Each wall is flat, endless, passes through zero and stands at right angles to its row. A trip goes straight from one point to another. List the walls that it crosses, first one first.
In the rows, 100 means zero.

Walls:
(1): 66,104,101
(2): 102,105,190
(3): 81,132,116
Trips:
115,70,76 to 151,118,87 -> none
143,114,117 to 77,150,121 -> 3, 1
149,65,131 to 116,102,96 -> 2
25,70,118 to 79,113,128 -> none
109,113,32 to 29,110,109 -> 1, 3, 2

Walls:
(1): 63,122,93,101,64,92,70,129,127,95,105,169
(2): 104,106,84,79,96,119,99,53,87,68,62,135
(3): 110,100,101,143,82,148,102,58,99,59,65,118
(4): 64,107,69,121,98,72,116,90,123,98,111,35
Trips:
67,81,70,106,103,80,80,109,63,115,108,92 to 130,84,98,46,106,156,150,104,139,110,61,113 -> 1, 2, 4, 3
97,101,125,118,148,69,107,122,112,39,60,139 to 159,61,97,128,107,107,95,180,99,81,106,84 -> 2, 1, 3
74,55,172,61,101,69,123,90,91,73,129,158 to 147,72,77,112,61,26,78,118,137,114,136,111 -> 2, 4
117,88,88,107,81,73,181,45,105,26,62,126 to 130,161,83,133,58,153,137,107,166,81,107,94 -> 1
105,107,93,129,99,136,53,113,83,90,73,152 to 104,95,87,150,101,51,107,87,149,166,83,106 -> 2, 4, 3
144,110,77,121,169,161,141,119,113,87,128,74 to 105,50,122,109,100,107,99,73,139,151,63,94 -> 4
111,44,85,113,123,88,113,104,78,91,80,165 to 102,92,124,97,82,15,134,92,139,137,113,151 -> 3, 2
90,76,174,121,88,77,99,74,115,89,84,84 to 95,114,84,118,71,119,83,115,138,182,122,85 -> 3, 1

Walls:
(1): 116,112,145,95,108,68,76,89,114,58,92,49,128,109,104,187,83,140,102,99,111,149,55,88,116,80,48,120,80,43,80,67
(2): 107,121,174,98,110,141,87,74,101,110,83,80,70,59,92,79,67,70,121,78,114,111,94,42,72,155,138,91,147,112,102,78
(3): 116,106,117,155,134,87,127,115,124,83,111,121,126,122,98,130,126,111,103,121,132,95,99,62,113,105,81,62,78,132,88,83
Trips:
82,134,133,50,72,145,38,113,45,93,125,94,73,64,94,76,64,71,104,73,74,109,63,123,115,97,68,123,88,109,84,96 to 117,102,132,74,133,44,128,73,122,89,53,102,114,101,70,117,79,119,56,109,85,138,105,170,112,44,111,123,135,116,130,121 -> 2
125,122,70,111,99,65,117,87,137,121,98,23,126,95,93,81,82,61,77,68,100,98,107,100,104,129,100,126,100,96,52,103 to 82,123,82,70,95,96,123,92,76,97,101,106,142,120,84,108,92,115,67,125,105,106,72,151,69,80,118,117,135,95,52,99 -> 2
69,80,121,65,74,121,67,102,134,55,114,42,170,126,115,115,126,80,111,82,107,100,121,80,41,107,84,72,116,86,137,109 to 107,76,118,80,104,100,122,95,105,136,89,96,81,86,87,133,84,126,110,78,137,85,114,111,77,43,114,105,131,96,115,95 -> none
113,90,122,116,99,83,122,87,52,55,105,89,83,103,123,100,106,110,81,118,121,66,88,96,64,144,94,90,149,126,80,72 to 82,110,78,104,84,146,118,73,147,119,72,85,108,115,127,90,51,173,98,92,139,81,121,93,76,120,94,76,94,114,98,151 -> none
136,99,131,80,75,77,65,55,93,90,105,69,66,83,92,104,109,61,128,109,84,69,80,88,134,93,116,57,50,49,100,114 to 118,88,149,100,80,72,101,105,100,107,82,110,100,75,126,105,130,126,109,100,90,121,36,44,138,78,118,128,88,82,87,96 -> 3
96,107,99,66,69,78,84,101,140,155,102,95,27,9,61,86,104,111,100,51,108,119,112,109,110,132,94,57,85,85,78,88 to 104,120,98,98,86,109,100,74,103,104,77,84,144,113,96,109,113,111,131,54,85,145,113,79,85,73,84,106,113,97,87,124 -> 1
137,93,130,60,84,111,77,124,71,81,121,86,88,92,82,102,27,62,70,83,116,99,38,111,111,89,80,49,104,100,114,88 to 135,124,133,108,89,56,115,85,106,88,77,131,103,87,91,109,16,126,107,100,110,68,74,71,66,152,96,113,86,94,125,91 -> 3

Walls:
(1): 91,96,112,65,112,95,131,92,118,106,79,101,66,79,119,72,76,83,69,104,94,127,122,100,109,71,103,94,72,102,120,90,95,112,130,95,134,95,105,99,141,65,138,91,127,107,70,88
(2): 80,69,141,89,70,141,78,116,131,82,127,112,94,114,91,79,63,111,78,107,133,143,115,62,102,100,66,78,152,73,94,66,92,113,103,124,60,89,112,72,79,103,103,144,35,103,105,142
(3): 112,137,125,104,121,120,130,93,111,116,113,95,96,95,87,104,111,134,88,99,108,129,103,119,124,102,146,96,100,122,89,84,81,76,97,156,87,144,96,107,164,108,88,136,80,83,87,130
(4): 87,97,141,139,97,135,111,162,100,125,122,103,83,104,86,137,90,96,97,95,147,101,103,69,107,97,77,98,111,86,96,107,101,118,120,58,119,90,87,62,130,58,80,115,79,89,89,79
(5): 105,88,73,112,73,87,71,77,60,56,99,89,105,96,34,64,87,101,102,123,116,144,100,53,121,79,91,58,108,127,78,130,133,105,96,134,62,143,70,84,106,138,92,67,81,81,77,82
(6): 108,89,115,120,140,91,77,110,94,102,118,105,70,89,135,85,126,116,115,84,63,109,88,89,119,79,118,100,68,77,95,152,88,96,122,111,128,103,109,140,104,127,85,142,91,102,76,89
(7): 79,73,129,77,94,102,98,102,100,127,122,98,84,107,106,97,69,104,72,102,62,65,79,72,73,111,76,49,142,52,104,111,100,109,75,107,95,104,58,107,129,111,81,90,94,84,95,77
Trips:
137,91,105,112,110,151,115,127,131,96,99,111,109,97,125,114,115,142,80,115,97,76,111,99,107,112,73,127,128,101,77,82,91,104,104,86,123,94,79,57,59,112,101,116,72,96,92,109 to 71,117,87,72,111,74,92,132,91,85,97,106,70,79,91,56,95,74,108,101,129,92,73,97,74,102,95,122,111,103,142,70,98,111,84,90,124,112,121,100,124,110,119,119,127,94,82,130 -> 1, 4, 2
136,114,96,120,117,120,94,99,50,28,61,116,128,115,91,105,105,124,89,94,111,114,126,93,98,124,71,104,94,59,89,118,103,74,51,148,109,92,126,124,105,93,131,107,46,111,126,64 to 128,90,61,91,109,96,61,127,118,90,66,125,74,73,143,128,107,112,92,163,147,110,100,82,116,64,59,105,110,90,100,77,160,117,117,117,96,93,96,80,122,91,103,131,60,69,138,61 -> 3, 4, 6, 1
145,69,106,113,146,90,102,108,118,70,95,129,130,94,113,103,137,82,83,105,122,114,76,85,54,45,58,69,119,90,93,118,83,78,146,95,76,107,84,118,117,108,89,81,94,140,107,127 to 104,64,157,117,77,122,94,107,104,101,72,115,78,121,89,106,107,81,77,126,106,48,90,84,91,83,101,121,139,103,101,81,91,77,156,154,99,139,79,91,81,104,85,132,100,120,148,90 -> 3, 5, 6
130,119,84,109,119,81,77,120,133,121,38,109,130,64,50,105,98,112,78,74,93,61,77,107,91,96,96,110,92,94,71,84,120,83,93,65,77,146,107,126,84,111,117,146,112,110,127,82 to 130,120,128,87,96,91,57,65,102,137,65,92,91,68,97,67,92,80,99,92,140,117,78,150,156,99,106,115,108,45,101,24,86,84,95,82,110,96,94,118,80,97,126,88,150,54,133,90 -> 1

Walls:
(1): 133,84,72,104,75,95,167,75,113,130,151,89,104,100,92,103,121,66,105,121,79,89,59,66,161,100,129,82,78,100,66,107,137,60,91,102,79,134,163,151,34,52,93,91,102,136,85,131
(2): 113,79,108,101,111,73,69,114,133,89,84,68,90,126,106,70,91,140,71,89,94,78,100,98,102,5,140,132,91,134,94,60,89,114,77,105,115,85,104,93,70,96,115,131,104,125,114,79
(3): 36,126,81,161,74,84,99,116,91,70,70,102,132,113,71,113,67,130,91,128,105,151,112,67,82,93,108,108,116,116,75,116,65,64,117,84,118,117,79,75,93,112,47,105,101,115,120,109
(4): 120,54,65,140,143,97,111,89,142,88,112,88,80,105,36,129,49,94,127,119,48,63,157,44,57,91,62,107,153,72,102,94,130,105,84,117,96,92,127,79,96,97,84,58,85,114,65,86
(5): 131,94,105,149,72,138,36,115,126,107,66,129,92,55,110,133,96,82,119,125,100,65,51,83,104,131,72,122,92,84,124,91,119,86,72,122,66,118,99,76,93,84,108,121,33,77,69,131
(6): 119,125,59,105,118,114,73,100,102,136,68,95,125,123,100,154,109,109,83,91,84,55,108,103,82,66,140,130,86,69,97,90,137,100,96,112,87,110,102,126,84,112,117,117,144,47,52,113
(7): 92,96,104,99,66,89,100,83,40,130,58,65,106,97,123,135,52,94,71,85,86,117,40,137,137,111,61,135,89,69,96,132,67,140,70,105,76,76,89,144,75,142,92,117,110,151,88,132
(8): 104,98,121,57,84,36,103,128,139,56,116,73,141,80,68,98,81,87,129,85,48,108,75,160,69,103,83,88,83,117,124,115,115,107,80,138,116,126,100,108,124,104,50,89,48,60,60,86
(9): 63,123,107,89,89,125,103,111,74,111,118,67,133,96,126,73,110,76,95,90,88,132,95,63,108,91,108,123,117,110,18,104,100,124,161,87,95,74,128,138,126,55,92,117,84,166,97,119
(10): 94,96,121,77,94,119,97,65,91,110,110,102,78,76,111,133,108,95,141,98,121,131,109,164,46,87,92,75,129,81,89,92,125,132,136,130,134,118,94,131,65,111,101,119,129,138,125,89
(11): 83,93,96,134,171,112,114,53,83,96,108,137,75,136,117,148,73,95,80,108,88,57,83,154,79,77,88,86,92,84,92,140,120,104,92,97,63,56,96,119,59,96,90,158,91,126,86,103
Trips:
92,104,35,90,69,101,100,80,107,120,108,49,138,118,65,147,115,95,104,176,117,111,104,64,99,115,57,127,96,75,105,110,81,108,90,66,128,71,103,73,75,116,120,82,139,86,36,99 to 130,79,105,108,80,67,162,112,126,106,69,108,153,29,132,120,80,77,152,109,71,138,64,114,145,85,116,130,57,63,85,86,103,94,82,91,63,101,134,108,83,125,149,123,101,72,46,80 -> 8, 3, 4
106,121,79,140,82,90,105,117,78,57,167,83,139,106,102,67,134,124,119,133,109,148,67,116,98,87,104,105,123,121,48,95,115,122,76,52,93,73,104,126,99,92,52,139,90,108,99,60 to 79,79,124,107,95,115,86,68,103,54,170,61,52,99,132,128,90,108,91,86,113,123,109,124,77,94,165,90,61,112,74,95,109,74,107,148,100,71,93,105,136,71,63,134,152,80,66,127 -> 6, 3
112,119,55,81,141,71,124,116,79,88,90,131,93,175,107,91,124,120,109,53,127,72,107,75,159,128,97,85,149,109,124,121,127,112,123,116,104,114,74,138,114,104,118,106,109,97,106,138 to 99,84,108,38,102,77,102,73,95,80,114,157,69,59,84,130,141,99,102,103,126,80,138,77,149,79,56,179,98,113,108,71,82,89,116,87,82,99,118,91,89,59,108,116,24,85,151,106 -> 6, 11, 5, 2, 9
